Each row is a point. Each copy is the shape, with its points in the same order, turned, moved and blurred by noise. Some copies are also mirrored. Which?

Shape, 8 rows:
[[ 0.9 -0.3]
 [-0.2 -1.6]
 [-2.5 10.0]
 [ 0.7 -3.7]
 [-1.3 -3.1]
 [-6.5  1.9]
 [ 0.7  4.9]
 [ 0.3 -0.3]]
Copy 1 (8 x 2):
[[ 0.8 -0.2]
 [-0.3 -1.3]
 [11.7 -1.4]
 [-2.7 -0.9]
 [-1.7 -3.0]
 [ 4.0 -6.9]
 [ 6.1  1.2]
 [ 0.5 -0.2]]
Copy 1 is: mirrored
Copy 2, 8 rows:
[[ 1.2 -0.7]
 [-0.7 -0.6]
 [ 6.1  9.0]
 [-1.4 -3.0]
 [-2.7 -1.2]
 [-2.6  6.1]
 [ 4.8  3.2]
 [ 0.8 -0.3]]
Copy 2 is: only turned
Copy 3:
[[ 1.8  1.0]
 [ 1.2 -0.2]
 [-6.2  9.8]
 [ 2.6 -2.5]
 [ 0.8 -2.6]
 [-6.5  0.4]
 [-0.2  5.2]
 [ 1.0  1.6]]
Copy 3 is: only turned
Copy 4, 8 rows:
[[-0.6 -0.1]
 [ 1.0 -1.4]
 [-1.3 10.7]
 [ 0.5 -4.1]
 [ 2.8 -2.6]
 [ 5.9  3.9]
 [-1.9  4.8]
 [ 0.5 -0.6]]
Copy 4 is: mirrored

Shape (9 x 3):
[[ 0.4 -0.2 -2.0]
 [-1.6 -2.5 -2.4]
 [ 0.5 -1.5  8.5]
 [-5.0  1.1 11.0]
 [-5.0 -1.7 -3.3]
 [-0.1 -1.6  3.2]
 [ 0.4  1.2 -3.5]
 [-0.7 -2.8 -2.9]
 [-6.8  0.6 -3.4]]
Copy 1, 9 rows:
[[  0.1  -1.3  -2.4]
 [  1.2  -0.5   0.3]
 [ -7.2   6.3  -0.6]
 [-12.0   4.2   3.4]
 [  0.9  -2.9   2.9]
 [ -3.4   2.9  -0.9]
 [  0.5  -3.1  -3.2]
 [  2.1  -0.3  -0.2]
 [ -0.5  -5.1   3.7]]
Copy 1 is: only turned
Copy 2 (9 x 3):
[[ 2.8 -0.7 -1.0]
 [ 1.5 -3.3 -2.2]
 [-5.3  0.5  5.7]
 [-4.5 -3.7 10.8]
 [ 3.2 -6.3 -1.7]
 [-1.7 -0.9  1.6]
 [ 4.8 -0.6 -1.4]
 [ 1.6 -2.5 -3.1]
 [ 5.0 -7.5  0.3]]
Copy 2 is: mirrored
Copy 3 (9 x 3):
[[-1.4 -1.1 -1.5]
 [ 1.5  0.5 -1.5]
 [-6.3  8.1 -0.7]
 [-5.8 10.0  5.6]
 [ 3.8  0.0  1.7]
 [-2.8  3.9 -1.4]
 [-1.0 -3.1 -0.9]
 [ 1.5 -0.2 -2.3]
 [ 3.8 -1.0  4.1]]
Copy 3 is: only turned

Shape, 9 rows:
[[  4.1  -0.5  -0.1  -3.1]
 [-10.6   1.2   3.2   1.3]
 [  4.5  -4.1   0.6  -3.7]
 [  0.9 -10.1   1.4   0.7]
 [  2.0  -1.4  -4.7   0.8]
 [  4.7   2.0   2.5  -0.5]
 [ -4.6   1.5  -1.5   4.2]
 [  2.6   1.5  -2.4   2.9]
 [  5.8   1.8   3.9  -0.2]]
Copy 1, 9 rows:
[[  1.9   5.1   2.3   0.9]
 [  2.0 -10.6   0.0  -4.5]
 [  5.1   6.4   0.7   0.8]
 [  8.9   3.4  -5.0   0.5]
 [  0.8   1.9  -1.3   5.3]
 [ -2.1   5.1   0.5  -1.7]
 [ -1.3  -4.9  -2.5   1.6]
 [ -2.2   1.8  -2.0   2.3]
 [ -1.7   6.2   0.5  -3.4]]
Copy 1 is: mirrored
Copy 2, 9 rows:
[[-0.2  1.2 -2.3 -6.2]
 [ 7.4 -1.5  1.9  7.6]
 [-1.8  3.2 -5.1 -4.2]
 [-5.0  5.1 -5.5  3.0]
 [-3.8 -3.2 -1.4 -2.7]
 [-0.2  2.5  1.9 -5.9]
 [-0.1 -4.2  3.6  3.1]
 [-3.1 -2.6  2.5 -3.2]
 [-0.7  3.9  2.5 -6.7]]
Copy 2 is: only turned
Copy 3, 9 rows:
[[ 0.2 -4.1 -2.0  0.4]
 [-0.9  9.1  6.4 -0.4]
 [ 3.7 -4.7 -2.8  2.3]
 [10.7  0.3 -0.9  0.7]
 [ 2.6 -3.1 -0.9 -5.3]
 [-1.7 -0.7 -4.7  0.2]
 [ 0.4  4.5  1.4 -5.8]
 [ 0.5 -1.2 -3.4 -5.3]
 [-0.8 -0.7 -6.6  1.7]]
Copy 3 is: mirrored

Shape, 9 rows:
[[ 2.4 -3.1 -1.8  5.1 -4.1  2.5]
 [ 1.1  4.7  4.2 -5.5 -5.0  0.7]
 [-0.2  2.1 -0.7 -1.4  2.1  2.1]
 [ 6.0 -3.9 -0.1  5.2  0.1  7.3]
 [-4.6  3.2  1.2 -4.5 -0.7  4.6]
 [-2.3  4.1  1.4  4.0  1.9 -4.3]
 [-5.4 -5.9 -0.9 -3.4  2.7 -2.3]
 [ 4.8  5.9  4.4  3.1 -5.8  2.5]
 [ 1.9 -1.8 -4.0  2.6 -0.4  0.4]]
Copy 1, 9 rows:
[[ 3.5 -0.5  1.5 -0.9 -7.1  1.0]
 [ 2.2  6.7  5.9  2.2  4.1  2.8]
 [-0.4 -0.5  0.3  2.4  2.7  4.3]
 [ 3.4 -0.4 -2.9  5.0 -9.3  2.5]
 [ 4.5 -0.6  3.1  3.1  6.8  5.5]
 [-4.9 -3.3  5.3  0.7  1.7  0.4]
 [ 3.0 -4.5 -3.0 -3.4  5.4 -1.9]
 [ 0.3  4.0  8.7  4.4 -4.9  3.8]
 [ 0.3 -1.0 -1.3 -1.7 -4.4  3.2]]
Copy 1 is: only turned
Copy 2, 9 rows:
[[ 4.5  7.1 -1.0  4.3  1.1 -3.2]
 [ 5.8 -4.8 -3.5 -1.9  2.6 -8.2]
 [-0.8 -2.0 -1.4  1.6  1.1 -2.3]
 [-0.9  7.5 -4.1  6.6 -1.0 -6.1]
 [ 1.0 -5.2 -4.0  1.7  6.3 -2.8]
 [ 3.4 -0.2 -2.7 -3.2 -1.4  3.2]
 [-2.0  2.3  2.3 -3.6  8.1  0.3]
 [ 7.9 -0.4 -6.7  1.8 -3.3 -7.0]
 [ 1.9  4.0  2.3  3.6  0.0 -1.6]]
Copy 2 is: only turned
Copy 3, 9 rows:
[[-0.6 -5.8 -1.0 -1.9 -7.1 -0.2]
 [-1.7  5.4  0.0 -5.5 -0.8  5.6]
 [ 2.2  1.1 -2.0  1.4 -0.3  1.7]
 [ 0.9 -2.3 -4.3 -0.4 -9.3 -5.1]
 [ 0.5  2.4 -5.8 -0.4  1.0  6.6]
 [ 4.9 -3.9  1.8 -3.0  4.0  0.8]
 [-5.0 -3.8 -2.8  4.5  4.9  1.0]
 [ 3.2  1.6  0.6 -9.1 -5.9  1.8]
 [ 0.7 -4.1  0.8  2.1 -4.1  0.1]]
Copy 3 is: only turned
